Every row gives one point. Examples show where two turns around zero, p and q, send a point. Where does a point land after both, in the order given? Backwards means that the second turn is done in reverse. Each puzzle has new turns, and all numbers are rounded.
In the rows, 128 means zero.

Turn p:
[110 128] => [110 127]
[171 177] => [168 180]
[ 90 122] => [ 90 119]
[141  85] => [144  86]
Turn q:
[133  78] => [91 94]
[ 93 124] => [104 153]
[166 150] => [169 111]
[167 136] => [158 102]
[ 82 152] => [119 179]
Where do these land?
q, then p: [164 162] => [177 123]
q, then p: [114 164] => [146 162]
q, then p backwards: [117 156] => [145 153]
q, then p: [131  72] => [88 89]
q, then p backwards: [114  86] => [ 85 117]

Turn p:
[159 137 147 117] => [159 130 113 110]
[ 93 157 122 131] => [122 147 133 169]
[118 175 103 102] => [125 155  88 164]
[119  99 150 120] => [123 140 153 102]
[130 106 111 125] => [106 118 125 115]
[193 172 168 167] => [216  91 116 132]
[ 84  49  95 133] => [ 45 116 168 104]
Turn q:
[179  73 121  95] => [ 93  93 127  62]
[154 132 131 146] => [134 123 158 119]
[124 125 110 138] => [144 116 123 130]
[120 146 107 104] => [144 148 103 116]
[116 175 172 145] => [124 174 158 168]
[146 110  67 114] => [161 100 102  83]
[ 58 136 188 154] => [ 96 144 125 217]
Where do these land?
q, then p: [172 157 156 131] => [170 169 137 133]
p, then q backwards: [ 56 101 112 143] => [139 122 205 144]
q, then p: [164 179 125 101] => [168 165  89 139]
p, then q backwards: [ 87 142 122 131] => [111 142 164 140]
p, then q backwards: [163  48 152 147] => [210  89 108 128]
p, then q: [148 130 135 102] => [142 142 117 103]
p, then q: [106 139  94 141] => [141 104 127 163]
